Rows are points. Examples show where two turns around zero, p and q, send a point. Where does a point land after both, in the order given? Backwards means that the second turn is done in reverse. Each puzzle has new turns, and all numbers are rounded.

Turn p:
[-23  50] => [-20  51]
[27  3] => [27  1]
[-26  -5] => [-26  -3]
[ 22 -49] => [ 19 -50]
Turn q:
[29 -9] => [30 -2]
[-21   3] => [-21  -2]
[ 12 -63] => [ 26 -59]
[-1 13] => [-4 12]
[-19  56] => [-31  50]
Where do these land?
q, then p: [ -5 -47] => [  3 -47]
p, then q: [-33   7] => [-34   2]
q, then p backwards: [-8 -1] => [-7 -3]
p, then q: [46 42] => [39 49]

Turn p:
[-12  48  31] => [-13  54  17]
[ 27 -32 -45] => [ 30 -43 -33]
[  7  -4 -45] => [ 11 -15 -42]
[14  1 25] => [12  7 25]
[-36 -13  34] => [-40  -4  32]
Turn q:
[-28   7   5] => [-24  15   6]
[-46  25 -31] => [-34  43 -27]
[-10 -18 -28] => [-14 -10 -30]
[ 36 -36  32] => [ 20 -50  26]
[55 18 45] => [56 -8 47]
[ -8   4 -22] => [ -5   9 -21]
Where do these land?
p, then q backwards: [-76  -7   6] => [-71 -29   4]
q, then p backwards: [  5 -72 -18] => [-20 -58 -42]
q, then p: [26 16  7] => [29  7 11]
q, then p: [23 11 15] => [23  4 18]
p, then q backwards: [ 2 17  2] => [-3 16 -5]
p, then q: [ 20  34 -12] => [ 32  23 -13]

Turn p:
[-22   6   7   3  11  19] => [-27  -2   6   3   4  16]
[  8 -37  18  15  23 -24] => [ 18 -42  17  11  20 -16]
[  3   0 -24 -20 -15  24] => [  3  12 -24 -22  -9  22]
[-10 -16   9  -6 -10 -22] => [  0 -17   6 -12  -9 -22]
[ 19   5 -34 -39 -13  15] => [ 17  26 -31 -36   2  14]
[ 19 -20  18  26  23 -41] => [ 25 -27  18  27  21 -33]
[ -1  24  18   2 -17  28] => [-10  24  19   3 -20  23]
[-20  41  26  22  22 -14] => [-34  19  28  34  12 -18]
[  4  -2 -38  -2 -24  14] => [  8   8 -39  -7 -20  13]
Turn q:
[-16  17  -4  14  18 -23] => [-14  17   5  20  14 -22]
[-22  11 -11  57   3  11] => [-9 15  3 59 -3 18]
[  1  26 -38  20 -11  -5] => [  1  33 -32  23  -8   0]
[-21  22  18 -15  -7  -3] => [-29  13  15 -15 -10  -4]
[ 14 -76  13 -19 -14   7] => [ 21 -77  -6 -19  -4   6]
[-20  -4 -12 -18   5  -5] => [-21  -5 -14  -9  13  -4]
[ 40 -12  14 -20 -13   1] => [ 34 -12   4 -31 -14  -3]
[ -2  20  -4 -19  19  11] => [ -7  21   2 -18  20   8]
[25 -5 22  1  1  5] => [24 -5 20 -9 -6  2]
Where do these land?
q, then p backwards: [ 12 -11 -12  15 -25  21] => [ 11 -14 -14  18 -20  22]
p, then q: [ 15   4   1 -46  27 -13] => [  1  15  12 -32  39 -18]
q, then p backwards: [ 19  26   9  17   8 -50] => [ 17  30  11   5 -12 -50]
q, then p: [-17  -3 -18  17  -8  36] => [-14  -3 -15  14 -11  39]
p, then q backwards: [  4   0  32 -14   6 -14] => [  5   4  31  -7  17 -10]
p, then q backwards: [ -1  -5 -11  30   6  34] => [-14 -12 -15  25  -8  31]
q, then p: [-19 -30 -14  23 -11   6] => [  2 -32 -20  19 -13  15]
q, then p backwards: [-14  19  12 -42  -3 -21] => [-29  11   5 -40  -6 -17]

Turn p:
[-22  33   3 -13  13  15 -15   2  -4] => [-20  33  -9  -1  10  21 -15  -1  -4]
[ 14 -22   5   8   5  31  29   4 -24] => [ 17 -23   7  10   1  30  27  19 -15]
[ 10  -4  12 -15 -10 -27 -22  28  -2] => [ 10   8   5 -19 -12 -29 -24  19 -11]
[ 16 -12  25   3   9  -5  19 -15  19] => [ 16 -11  33  -4  10   1   9  -6  20]
[-14  -5  -8 -31 -29 -10  -8  29   0] => [-16   7 -10 -31 -32 -15  -4  17 -11]
[  8  10   6  -4 -29 -13 -20  14   2] => [  6  15  -1   0 -29 -20 -17   7   0]
[-14 -16  -3  33  17   3  -3 -19  16] => [-16 -28   4  23  21   0  -5 -13  16]
[  6   5  15   8 -19 -19  14 -10  -3] => [  7   8  21   9 -12 -18  14  -9   0]
[-16   3 -28  -6  28  17 -17 -31 -10] => [-13  -6 -28   1  23  26 -10 -33 -11]
[ -7  11 -21  21  33   9  27 -16  -9] => [ -5  -2 -15  19  39  14  29 -11   1]
[ 20  -4  -6  -4 -16  -1  -3  14  17] => [ 15  -4  -8  -9 -18  -9  -3  11  18]
Turn q:
[ 26 -15  18  12 -12  38  -8  19  -6] => [ 21 -13  14  10 -16  40 -12  13  18]
[ -3  -6 -26  16  27  -6  -6 -11  -4] => [  6 -11 -20  21  25 -11   2 -11  -8]
[-15  10 -13 -25  14 -22   6 -23  17] => [-15   7  -9 -24  20 -30   6 -20  -2]
[46 -2 11 -6 -6  1 12  1  5] => [ 39  -7  17 -17 -11   3   9   1  11]
[ 3  8 19 10 10  8 -9  0 18] => [ 1  6 12  9  5 -4 -7  1 27]
[-11   4 -31   9   7  19  15  14  -8] => [ -2   4 -30   8  14  22  16   9  -7]
[-15  10  16 -11   9 -19  15 -18   1] => [-19   8  18  -8   8 -21  16 -10  -4]
[-25 -26 -14  11  -2 -13  -6  22   1] => [-21 -21 -24  12  -6  -8  -7  22  -9]
[ 29  25   4 -16  12 -15 -13  -6 -44] => [ 32  20  29  -3  17  -2 -10  -4 -40]
[-21   8   4  42 -42   4   7   3   9] => [-18  18 -14  30 -47   5  12   1  12]
[ -4  -1  10 -18 -24  -2   3   8  27] => [-12   3  -1 -27 -22  -4  -5   7  19]
[-10 -16   1 -23   7   7 -16  -9 -16] => [-13 -14   8  -9  13  11 -20 -10 -16]
Where do these land?
p, then q: [ -8  -5  13 -10  38 -21  16  -6  13] => [-10  -9  25 -12  38 -15   3   3   9]
p, then q: [ -1  -5   3  43  -3   8  -2   7 -12] => [  4 -12  -7  39 -11  -2   6  16   4]
q, then p: [ 31   3  16  17  -7   4  11 -10  -7] => [ 27  -1  22  12 -13   4  10   1  15]
q, then p: [ -8  -6  10  -8 -11  13   2  17   8] => [-16   0  -2 -10 -13   9  -6  15   7]
q, then p: [ -4  36 -18 -13  -5   8   1   4   7] => [  1  33 -23  -7   8   9   4  -7   6]
q, then p backwards: [ 11  10  -1 -14  22 -76  17   3   9] => [ 10 -11  -5  -1  -3 -74  18  30 -11]
p, then q: [-12 -10  10  -9 -14  14 -12  -4   3] => [-16   0   3  -1 -15  15 -15  -5   1]
p, then q: [-12 -12  -8  25  14  16   9   2 -59] => [  6 -16   1  43  11  31  24  12 -32]
q, then p: [-6 -6  5 -7 -3 18 10 -6  8] => [-12  -5   4  -9  -3  16   4  -4  10]
q, then p: [-13   1   8  -8 -10  -3 -50   0  11] => [-15   7  -9   6 -10 -11 -47 -14  -3]
p, then q: [ 35  -5 -18  -6 -10  16  -6   4  10] => [ 29 -10 -21 -18 -14   9  -7  -5   9]
q, then p: [-13  -3 -19  -9 -11   5   3 -11   9] => [-13  -2 -16  -9  -4   6   8 -19  -3]

Turn p:
[ 21  -5   1  -7  -3  -6  23   0   0  10 -10] => [  7  -1   1 -19  -4 -14   9  10   4   3 -21]
[ 44 -10   3   4  15  -5 -40  54   3 -57  42] => [ 15  -3  11   5   5 -16 -42  15  -1 -91  32]
[ 26   1 -22   1  29 -13   0   0  11   4 -16] => [ -1   6 -18  -1  15  -9 -18  25  20  -4 -24]
[-17  -1 -23  11   4  13  31 -23  22  -7  28] => [ 10  -4 -30   1  16   4  29 -32  26  -1   7]
[-24   3  51  10  33 -10 -11 -41  44  11   2] => [-23  14  33  45  54 -12  16 -23   6  19 -13]
[ -8  12  23  14 -14  76  21   9   0 -17 -28] => [ -3  13  10  19 -48  42  35 -26  -8 -25 -35]
[-32  26   2  -7  14  -5  -2  50  -6 -28 -21] => [-45  21   0 -11  -5  33   5  26 -13 -28  20]
[ -4  34  11  12  -2 -56   6 -24   0  33   0] => [ -7  33  -4   1  22 -41  11  17 -10  48  13]
[ 43 -34   3 -18 -48  -2 -12  10  -4  50  -2] => [ 41 -28  41 -19 -38 -26 -18  18  15  28  -7]
[ -4  14 -22 -26  -5  12  -5   6 -30   9  25] => [ 26   9  -9 -28  -4  25 -18  -8  -9   7  20]
[-18 -21  -3 -31 -22   2  12 -23   6  -5 -40] => [-36 -26   5 -22 -16   4   0 -22   5  26 -25]
[-19   2  -7  24   2  12  -3  19 -12  11   7] => [10 -1 -8 17 -8 23 14 15 -5  1 19]
[ 20  10 -43  -2 -24  -1 -21  18 -17  -9 -11] => [  4   2 -25 -13 -40  -1 -36  15   6  -5  13]
[-29 -29  25  13  21 -17   1 -54 -17  -5  23] => [  0 -31  -7  23  50 -11  11 -31 -35  22   2]
Turn q:
[-37 -14 -20   9 -18   1 -11  11 -38 -29 -16] => [-15  16  15 -12   5  -6 -23  13 -43 -42   0]
[ 35 -41   2  -8  -7  43   8  -2  -6 -15   3] => [ 18 -22   3 -25  11  52 -12   3   0  -1  28]
[ 31 -12   0 -17  48 -13 -39   1 -27  22 -25] => [ -5 -21 -21 -30  48 -23 -30  12   7  35 -17]
[  2  12   7  -5  10 -16 -23   0  18 -29  13] => [ 12   2   3   0   0 -25  -9  -4  34 -20   2]
[ -7   0 -36 -30 -10  -3  25 -23 -37  12 -50] => [-26 -12 -24 -40  -1   9   9 -20 -52  -4 -35]
[-37  -4 -25   2   5  25   3   8  13  46  -2] => [-60  11  -5  23   3  19   8   3  -8  16   3]
[-11  11  -6  12  32 -23   4   7  -2 -11 -35] => [ -7 -15   0   4  19 -25  11  18  -5 -15 -38]
[ 17   0 -29  26 -28  -8  18  -2  39  18  59] => [  1   0 -25  27 -49   1  30  11  15   8  57]
[-13   9   6  -4  28 -35 -48   0  30 -50  -6] => [  2 -14  11   5  12 -52 -26  -3  46 -43 -13]
[ 24  29  45   1 -34  20  13  30   8   2  19] => [ 43  35  18  10 -31  31  -1   8  22  23  -8]
[ 36  18  18  23  -9   8 -14 -31 -11  -5   5] => [ 49   3 -29  14   9   4 -13 -14  -2   5   5]
[-15  24  25 -20  14  -6  41  -4  -5   5  20] => [  8  24  22  -6   3  -4  48 -21   5  14 -11]
[-26 -30  13   9 -32   5  21   5  18  34  15] => [-21  -3  32  28 -29  19   7  -7 -19  24  24]
Where do these land?
p, then q backwards: [ 15 -25   4 -27  15   2  -8  25  12 -10  -6] => [ -4 -20   2 -12   8   6 -10  20   9 -33 -22]
q, then p: [  7 -33  33 -12 -23  13  -9  -1  14  22  31] => [ 41   5  36  26   5  -6   3 -23   6  19  12]
q, then p backwards: [-32 -12 -23  30 -18 -10  30  42  34  -4 -10] => [ -6 -12  27  35 -13   6  -8  51   5  -8 -44]
q, then p: [ 26   3  12 -31 -27 -12  27 -16 -53  28  30] => [ 49  26   5 -49  -2  -5 -15 -10 -12  45 -12]
q, then p: [ 33 -23 -26  33  15 -14  -5  -6  10 -17 -21] => [  6 -50 -11  -7   1   0 -14  25  11 -32   7]
p, then q: [  8  30  29 -20 -19   8  45 -12  -5  24 -21] => [  5   9  -2 -14 -19  11  20 -28 -18  28 -52]
p, then q backwards: [-16  27 -45  17 -27  22 -16  28  23  27 -28] => [ 21  19 -11  -3 -32  19  -4  39  47  25  31]
q, then p: [  6  45  -9  -3  52   0 -18 -10 -26 -27  28] => [-20  41 -34 -24  43 -13 -13  14  28 -20 -11]
q, then p: [-16 -22  10 -18  28  13  -5 -41   1 -17  25] => [  7  -3  -6   8  56  -7   2 -34  -1  -5 -11]
q, then p: [ 18 -22  12   2  34 -33 -23  -4 -18  19  23] => [ 19  -5  14 -10  47 -16 -11  34  11  16  14]
p, then q: [-45   8  12   8  11  21  -2  18 -26  -6 -10] => [  0  35   6   2  21  38  10   4 -23  -9  13]
q, then p: [-14  34 -17  -8 -22 -24   9   8  -1   2 -31] => [-37  -1 -14 -16 -38  -6  -1   6 -14  19  -2]
q, then p: [  8 -11   8  30 -18  14 -24 -30  35 -43  -9] => [  5 -28 -14  42  -8 -26 -22 -23   5 -41  -2]
